Every row gives one point. Any point is a mix of the corners, with weights that add up to 1. It lies inside the corners' shape when no weight is negative. Say inside or outside, and name the corners with a negative weight.

Corners:
(1): | 0.52 | 0.24 |
(2): | -0.19 | -0.29 |
(3): | -0.32 |  0.14 |
Points:
| 0.44 | 0.22 | => inside
| -0.01 | -0.25 | => outside (3)
|  0.25 | -0.04 | => outside (3)
|  0.03 | -0.20 | => outside (3)
| 0.39 | 0.31 | => outside (2)

Corners:
(1): |  0.49 | -0.21 | -0.74 | -0.03 |
(2): | -0.24 |  0.16 | -0.53 |  0.51 |
(3): | -0.26 | -0.24 |  0.00 | -0.31 |
(4): | -0.03 | -0.18 |  0.10 | -0.09 |
(5): | -0.38 |  0.29 |  0.13 |  0.02 |
Points:
| -0.24 |  0.04 | -0.28 |  0.07 | => outside (4)
|  0.11 | -0.08 | -0.52 |  0.27 | => outside (3, 5)
| -0.33 |  0.03 |  0.06 |  0.04 | => outside (1)
|  0.07 | -0.14 | -0.44 | -0.11 | => outside (4)
| -0.33 |  0.26 | -0.18 |  0.43 | => outside (1, 3)
| -0.31 | -0.03 |  0.32 | -0.25 | => outside (1, 2)
|  0.15 | -0.12 | -0.42 |  0.04 | => inside

Corners:
(1): |  0.21 | -0.28 |  0.28 | -0.18 | -0.10 | -0.41 |  0.12 |  0.09 |
(2): |  0.37 | -0.14 | -0.09 |  0.35 | -0.41 | -0.20 | -0.28 | -0.17 |
(3): |  0.25 |  0.17 | -0.03 |  0.08 | -0.10 | -0.26 | -0.32 | -0.13 |
(4): |  0.41 | -0.06 | -0.35 | -0.25 | -0.51 |  0.15 | -0.21 | -0.07 |
(5): |  0.78 | -0.21 |  0.49 |  0.05 |  0.07 | -0.13 |  0.04 |  0.00 |
(6): | -0.38 | -0.22 | -0.57 | -0.12 | -0.07 |  0.29 | -0.08 |  0.50 |
(7): | -0.10 | -0.80 |  0.08 | -0.21 |  0.77 |  0.01 |  0.57 | -0.19 |
(8): | -0.41 |  0.04 | -0.01 |  0.08 | -0.10 |  0.50 |  0.04 |  0.19 |
(9): |  0.10 | -0.25 | -0.57 | -0.31 |  0.32 | -0.40 |  1.08 |  0.17 |
Points:
|  0.21 | -0.20 |  0.10 | -0.03 |  0.05 | -0.04 |  0.16 | -0.07 | => outside (6)
| -0.01 | -0.17 | -0.44 | -0.17 | -0.04 |  0.05 |  0.19 |  0.10 | => outside (1, 5)
| -0.02 | -0.25 | -0.19 | -0.12 |  0.07 |  0.01 |  0.19 |  0.00 | => outside (5)
|  0.41 | -0.17 |  0.23 |  0.02 |  0.01 | -0.01 |  0.05 |  0.05 | => inside
| -0.17 | -0.44 | -0.12 | -0.14 |  0.14 |  0.05 |  0.30 |  0.09 | => outside (3, 5)
|  0.16 | -0.22 | -0.06 | -0.02 | -0.14 |  0.00 |  0.04 |  0.04 | => outside (3)

Corners:
(1): |  0.00 | -0.19 | -0.01 |  0.20 |  0.01 | -0.26 | -0.45 | -0.19 | -0.02 | -0.47 | -0.04 | -0.06 |
(2): |  0.41 |  0.15 |  0.32 |  0.28 |  0.13 | -0.46 | -0.22 |  0.34 | -0.40 |  0.07 |  0.60 |  0.06 |
(3): | -0.52 | -0.07 | -0.02 | -0.16 | -0.14 | -0.52 | -0.09 |  0.20 |  0.57 | -0.16 | -0.83 |  0.26 |
(4): |  0.29 |  0.42 | -0.36 | -0.51 |  0.16 | -0.61 | -0.10 |  0.08 | -0.64 | -0.28 | -0.56 | -0.73 |
(5): | -0.35 | -0.18 |  0.33 | -0.30 | -0.09 |  0.13 | -0.34 | -0.18 | -0.43 | -0.50 | -0.05 |  0.56 |
(6): |  0.06 |  0.23 |  0.50 |  0.47 | -0.22 |  0.17 |  0.11 | -0.90 | -0.78 |  0.04 |  0.11 |  0.88 |
(7): | -0.03 | -0.15 |  0.06 | -0.33 |  0.60 | -0.10 | -0.15 | -0.45 |  0.14 | -0.04 | -0.43 | -0.16 |
(8): | -0.59 |  0.35 |  0.15 |  0.13 | -0.02 | -0.12 |  0.25 |  0.07 |  0.16 |  0.49 |  0.09 | -0.35 |
(9): | -0.20 |  0.42 |  0.30 | -0.04 | -0.47 |  0.69 |  0.15 |  0.08 |  0.27 |  0.54 | -0.26 |  0.02 |
(10): |  0.55 | -0.36 | -0.35 | -0.27 | -0.21 |  0.21 |  0.08 | -0.02 | -0.16 | -0.15 |  0.00 |  0.24 |
(11): |  0.16 | -0.19 |  0.27 |  0.23 |  0.54 | -0.03 |  0.41 | -0.22 |  0.21 | -0.45 |  0.22 |  0.53 |
(12): |  0.01 | -0.13 |  0.13 |  0.12 |  0.23 | -0.22 | -0.19 |  0.12 | -0.66 | -0.13 | -0.25 | -0.23 |
(13): |  0.71 | -0.02 |  0.46 | -0.35 |  0.02 |  0.14 |  0.30 |  0.04 | -0.20 | -0.18 |  0.27 | -0.44 |
Points:
|  0.28 | -0.03 |  0.01 | -0.13 | -0.06 |  0.01 |  0.00 | -0.13 | -0.16 | -0.17 | -0.05 |  0.16 | => outside (8, 12)
|  0.07 | -0.03 |  0.13 | -0.01 |  0.01 | -0.02 | -0.05 | -0.08 | -0.08 | -0.14 | -0.04 | -0.02 | => inside
| -0.15 |  0.01 |  0.27 |  0.14 |  0.03 |  0.11 | -0.14 | -0.13 | -0.25 |  0.02 |  0.18 |  0.35 | => outside (3, 4, 13)
| -0.15 |  0.11 |  0.14 |  0.01 |  0.06 | -0.18 |  0.01 |  0.02 | -0.01 |  0.09 | -0.07 | -0.06 | => inside
|  0.10 | -0.10 | -0.03 | -0.14 | -0.09 | -0.06 |  0.01 |  0.01 |  0.00 | -0.10 | -0.18 |  0.10 | => inside
|  0.12 |  0.01 |  0.10 | -0.08 | -0.05 | -0.17 | -0.10 | -0.02 | -0.26 | -0.31 | -0.18 |  0.14 | => outside (7, 8)
|  0.21 |  0.16 | -0.03 | -0.11 |  0.10 | -0.27 |  0.02 | -0.02 | -0.25 | -0.08 | -0.22 | -0.29 | => outside (5)
| -0.22 |  0.09 |  0.12 |  0.04 |  0.08 | -0.12 | -0.03 | -0.14 | -0.14 |  0.05 | -0.11 |  0.05 | => outside (13)

Corners:
(1): |  0.52 | -0.39 | -0.11 | -0.32 |  0.32 |  0.25 | -0.45 | -0.13 |  0.56 | -0.01 | -0.14 |  0.31 | -0.05 |  0.29 |  0.22 |  0.52 | -0.43 |  0.33 |
(2): | -0.04 |  0.01 | -0.45 | -0.38 | -0.27 | -0.53 |  0.11 |  0.09 |  0.29 | -0.29 | -0.17 |  0.08 | -0.46 | -0.65 |  0.23 |  0.17 |  0.33 | -0.35 |
(3): |  0.38 |  0.02 |  0.25 | -0.25 |  0.24 |  0.11 | -0.42 | -0.20 | -0.55 |  0.14 | -0.17 | -0.01 | -0.15 |  0.15 |  0.11 |  0.33 |  0.38 |  0.56 |
(4): |  0.01 |  0.16 | -0.70 | -0.39 | -0.44 |  0.16 | -0.48 |  0.37 |  0.21 |  0.54 |  0.08 |  0.40 | -0.17 | -0.26 | -0.21 | -0.14 |  0.03 | -0.36 |
(5): |  0.05 |  0.00 | -0.25 | -0.07 | -0.26 | -0.34 | -0.56 |  0.47 |  0.53 | -0.18 |  0.09 |  0.28 | -0.11 |  0.01 |  0.16 | -0.11 |  0.19 |  0.23 |
(6): | -0.31 |  0.05 | -0.09 |  0.11 |  0.37 | -0.04 |  0.47 | -0.49 |  0.22 | -0.05 |  0.69 | -0.06 |  0.32 |  0.67 | -0.18 | -0.56 |  0.82 | -0.61 |
(7): | -0.21 | -0.25 |  0.13 | -0.01 | -0.24 |  0.07 | -0.03 |  0.28 |  0.33 | -0.16 | -0.16 |  0.02 | -0.06 | -0.69 |  0.09 | -0.28 |  0.12 | -0.42 |
(8): | -0.19 |  0.42 | -0.01 |  0.57 | -0.03 | -0.32 |  0.11 | -0.18 | -0.27 | -0.27 | -0.23 | -0.74 |  0.09 |  0.81 |  0.26 | -0.45 |  0.40 | -0.57 |
(9): | -0.42 |  0.17 |  0.06 | -0.04 | -0.14 | -0.43 | -0.54 |  0.08 |  0.26 |  0.47 |  0.04 | -0.07 |  0.14 | -0.68 | -0.28 |  0.19 |  0.04 | -0.21 |
(10): |  0.55 | -0.19 |  0.22 |  0.08 | -0.08 |  0.31 |  0.00 | -0.54 |  0.01 |  0.20 |  0.08 | -0.23 |  0.13 |  0.05 |  0.29 |  0.25 |  0.00 |  0.75 |
(11): |  0.14 | -0.33 |  0.03 |  0.31 | -0.21 |  0.03 | -0.11 | -0.15 | -0.21 | -0.44 |  0.17 | -0.23 |  0.90 |  0.25 |  0.13 |  0.07 |  0.51 | -0.39 |
(12): |  0.29 |  0.31 | -0.08 | -0.24 | -0.46 | -0.08 | -0.32 | -0.01 |  0.12 |  0.02 | -0.56 |  0.17 |  0.07 | -0.39 |  0.09 | -0.33 |  0.17 | -0.33 |
(13): | -0.50 | -0.03 | -0.17 | -0.67 | -0.30 | -0.37 | -0.59 |  0.11 |  0.33 |  0.43 | -0.07 | -0.09 | -0.17 | -0.61 |  0.06 | -0.36 |  0.16 | -0.53 |
(14): | -0.41 |  0.13 |  0.00 | -0.33 | -0.36 |  0.26 | -0.35 | -0.13 |  0.12 | -0.29 |  0.08 |  0.31 | -0.12 | -0.20 | -0.25 |  0.07 | -0.09 | -0.34 |
(15): |  0.36 | -0.39 |  0.28 |  0.33 | -0.19 |  0.03 | -0.26 | -0.52 |  0.12 |  0.35 |  0.28 |  0.53 | -0.40 |  0.12 |  0.63 |  0.03 | -0.44 |  0.33 |
(16): |  0.18 | -0.23 |  0.02 |  0.15 |  0.11 | -0.18 |  0.09 | -0.28 | -0.30 |  0.03 |  0.10 |  0.02 |  0.01 |  0.17 |  0.23 | -0.19 | -0.50 |  0.64 |
(17): | -0.07 |  0.17 | -0.12 |  0.33 | -0.01 |  0.15 |  0.44 | -0.23 |  0.03 | -0.16 | -0.02 |  0.37 |  0.55 |  0.66 |  0.59 | -0.32 |  0.71 | -0.22 |
(18): | -0.29 | -0.21 |  0.78 | -0.25 | -0.03 |  0.03 |  0.88 | -0.07 | -0.23 |  0.01 |  0.04 |  0.04 |  0.49 |  1.07 | -0.27 | -0.11 |  0.58 | -0.02 |
(19): | -0.08 | -0.48 | -0.18 |  0.18 |  0.06 |  0.00 | -0.30 | -0.22 |  0.31 |  0.01 | -0.10 |  0.11 | -0.40 |  0.29 | -0.10 |  0.14 | -0.03 |  0.41 |
Points:
|  0.01 | -0.04 | -0.11 |  0.00 | -0.06 | -0.03 | -0.14 | -0.18 |  0.05 |  0.08 |  0.03 |  0.03 |  0.01 | -0.02 |  0.13 | -0.08 |  0.12 | -0.05 | => outside (5, 18)
|  0.03 | -0.12 |  0.05 | -0.10 | -0.11 |  0.12 | -0.13 | -0.12 |  0.05 | -0.04 | -0.06 |  0.11 |  0.15 | -0.05 | -0.03 |  0.20 |  0.04 |  0.10 | => outside (5, 6, 8, 13, 15)
| -0.01 |  0.03 | -0.30 | -0.38 | -0.01 |  0.00 | -0.33 | -0.11 |  0.25 |  0.14 | -0.12 |  0.16 | -0.24 | -0.43 | -0.01 |  0.07 |  0.03 | -0.04 | => outside (5, 8, 11, 15, 18)
| -0.02 | -0.01 | -0.15 | -0.17 | -0.10 | -0.16 | -0.13 |  0.07 |  0.20 | -0.18 | -0.08 |  0.05 | -0.06 | -0.08 | -0.06 |  0.02 |  0.19 | -0.21 | => outside (10, 13, 15, 17)
|  0.07 | -0.10 |  0.00 |  0.05 | -0.18 | -0.02 | -0.15 | -0.11 | -0.02 | -0.14 |  0.00 | -0.02 |  0.33 |  0.06 |  0.09 | -0.04 |  0.26 | -0.19 | => inside
|  0.06 | -0.06 | -0.06 | -0.03 | -0.12 |  0.13 | -0.24 | -0.04 | -0.03 | -0.02 |  0.02 |  0.14 | -0.02 |  0.22 | -0.02 | -0.07 |  0.07 | -0.06 | => outside (2, 9, 10, 13, 17)
|  0.01 |  0.07 |  0.01 |  0.01 | -0.10 | -0.08 | -0.14 | -0.09 | -0.01 | -0.03 | -0.13 | -0.09 |  0.01 |  0.08 |  0.12 | -0.15 |  0.24 | -0.16 | => inside
|  0.04 | -0.02 | -0.07 |  0.00 | -0.16 |  0.01 |  0.12 | -0.13 |  0.22 | -0.06 |  0.07 |  0.17 | -0.11 |  0.04 |  0.20 | -0.17 |  0.09 | -0.14 | => outside (3, 9, 11, 13, 19)
|  0.08 | -0.13 |  0.04 | -0.14 | -0.13 |  0.10 | -0.23 | -0.07 |  0.08 |  0.03 | -0.12 |  0.12 |  0.01 |  0.12 |  0.16 | -0.02 |  0.02 |  0.07 | => outside (2, 6, 9)
